Each point is reached from the start by the listed moves, each made 0, 1 or 2 times, or once backwards (-1), plus a little noise. Say if it took an odd or an even number of moves. Then give how often each move was made.

Moves:
(1): [ -4 -44  38   1]
(2): [  5   2  11 -25]
(3): [19 13 33 10]
Start: [  3  -3 -35  -2]
Points:
[  3 -89  62 -51] -> even (2, 2, 0)
[ -26 -106    9  -11] -> odd (2, 0, -1)
[ 32 -23  58  45] -> even (1, -1, 2)
[ -14   30 -105   -8] -> even (-1, 0, -1)

Moves:
(1): [15  9 25 13  0 16 -2]
(2): [12 26 10 10  0  4  1]
(3): [ -6 -27  13 -35  30 -20 -38]
(4): [-32   4  19  -9  15 -18 -12]
Start: [ -6  14  16 -10   5  -5  -1]
Points:
[-90 -13  42 -77  70 -78 -64] -> even (-1, 0, 1, 2)
[-42 102  62  31   6 -13  14] -> odd (0, 2, -1, 2)
[ 41  84  63  60 -24  53  36] -> even (2, 1, -1, 0)
[-62  22  76 -55  67 -56 -61] -> even (0, 1, 1, 2)

Moves:
(1): [  8  16 -27   2  26  -6  31  -7   2  -1   6]
(2): [-12   4   8   1  -1  -5 -15   1 -17 -17   5]
(3): [-13  24  11  -8  -2   6   3 -15  -1 -30   6]
(4): [ 14  10 -16  -6  10 -20  11   7  -6  19  -1]
(5): [ -9 -13  10  -3 -21  -5 -28   0  -5 -27  -1]
(6): [ 14 -29   7   3  37 -37  28  30  -3 -16   0]
(7): [  0  -3  -2  -9  -5   7 -23  -6   6  17 -10]
(8): [-11   6   2   8   9 -10  14   3   6 -16   1]
Start: [  1  -5 -18  -4   0  14  -5  -7   5  -8 -15]
Points:
[-16 -66  21  -5   9 -31 -74  36 -15  -9 -38] -> even (-1, 2, -1, 0, 0, 1, 2, 1)
[  8   7 -45  15  90 -53  77  18 -33 -76  20] -> even (2, 2, 0, 0, 0, 1, -1, 0)
[  27 -105    7  -10   40  -82  -30   70    5    0  -50] -> odd (-1, 0, -1, 1, 1, 2, 2, 1)
[ -53   50   11  -13  -69   43  -31  -58   13 -121    3] -> even (0, -1, 2, 0, 2, -1, -1, 1)
[ 35  -9 -28   2  71 -64  84  46  22  27 -25] -> even (-1, -1, 0, 2, -1, 1, 0, 2)
[  6 110 -86 -24  14   6  67 -62   6 -40  11] -> even (2, -1, 2, 2, 1, -1, -1, 0)

Moves:
(1): [ -1 -27 -13 -39  -7 -15   7   6  -7]
(2): [-14 -12  13  -9   2   4   9  -6  10]
(3): [-15  -1   2  -5 -15 -11 -19   8  -1]
(4): [  7  24  21 -15   3   1  26  14  -5]
(5): [  8   3 -14  -6 -10  12   3   5  11]
(6): [  4 -28  11   7  -5  12  -1  13   6]
(7): [  8 -10   2  10   7 -15 -17  -5   1]
(8): [-11  -7 -10  12  -7 -14  27   1  -1]
(9): [ 16 -13  16  21  -3  -4  13  -6  -8]
Start: [-13  -2   0 -10  -4  -1  -4   4 -16]
Points:
[ 21 -64  13 -68 -24 -10  28   8 -47] -> even (2, 0, 0, 0, 0, 0, -1, -1, 2)
[ -23 -121   25  -78  -22  -15   42   12  -12] -> even (2, 2, 0, 0, 0, 1, 0, 0, 1)
[  1  -7  20 -84 -23 -28  19  43   1] -> odd (1, 1, 1, 2, 2, 0, 2, 0, 0)
[-16 -70   0  43  -1  28 -72   7  40] -> odd (-1, 1, 0, -1, 1, 2, 2, 0, -1)
[ 14  34   1 -17  10 -32  -8   1 -13] -> odd (0, 0, 0, 1, 1, -1, 2, 0, 0)

Moves:
(1): [ -8   8  30  12  11   3  23  -5   8  -7  19 -13   0 -12]
(2): [ -2   2 -34  -5  28   6  12  -6 -31  16 -10 -24 -16  -2]
(3): [  6 -11   2  -5  -7  -8   5  -7  17   7 -14  -2  -5 -15]
(4): [ -1  -3   2  -1  -5  16  17   1  -6  -8 -12 -15   7  -8]
(5): [ 26   1  10   8  12  14   0 -22 -13  -8  -9  20   7   5]
(6): [-25  -6 -19 -24   7  13  26   9  -7  -2   7  12 -12   1]
(7): [  4 -13  -8  -6  -2   4 -19  -6  -9   8   5  10  18 -20]
(8): [  6  12   6   9   0  -4  -1  -6  -7   7   8 -15   8 -32]
(9): [  1   1   5  14  16  -6   0  15  -3  15 -16   5  18  -9]
(10): [ -2   0  10 -17 -25   3  -1 -15   8  38   3 -12 -10   9]
(11): [ 2 -9 10  1 -4 20 -1 17  0 -7 16 -6 -7 11]
Start: [ -6  -4 -10  -5   6  11   4   3  -2   7 -11   3  -1  -7]
Points:
[-41   4  23 -26 -51  12  39  26  51 -13  46 -34 -35 -50] -> odd (0, -1, 1, 0, -1, 1, -1, 2, -1, 0, 1)
[-14 -30  47  62  59   5 -13  64   8  -4  14  -4  72 -60] -> odd (2, 0, 0, 0, -1, -1, 2, -1, 2, -1, 1)
[  8  57  43  52  60  16  47 -52 -37 -54  45 -20  27 -85] -> odd (2, 0, -1, 0, 1, 0, 0, 2, -1, -1, -1)
[ -8 -35 121  52 -10   0  20  70  99  10   6 -21  24 -29] -> even (2, -1, 2, 0, -1, -1, 0, -1, 2, 0, 2)
[-34 -43   2 -17  40  52  89   8   1 -50 -53  74  53 -57] -> odd (1, -1, 1, 2, 1, 2, 1, -1, 1, -1, -1)
[-56 -72 -33 -32  81  72 103  33 -26 -11  -9   4   4 -84] -> even (2, 1, 2, 1, 0, 2, 2, -1, 1, -1, 1)
[ 19 -31  -1 -58  -8  84  19 -45 -31  32  54  30 -31 -47] -> odd (0, 0, 1, -1, 2, 2, 1, 2, -1, 1, 2)
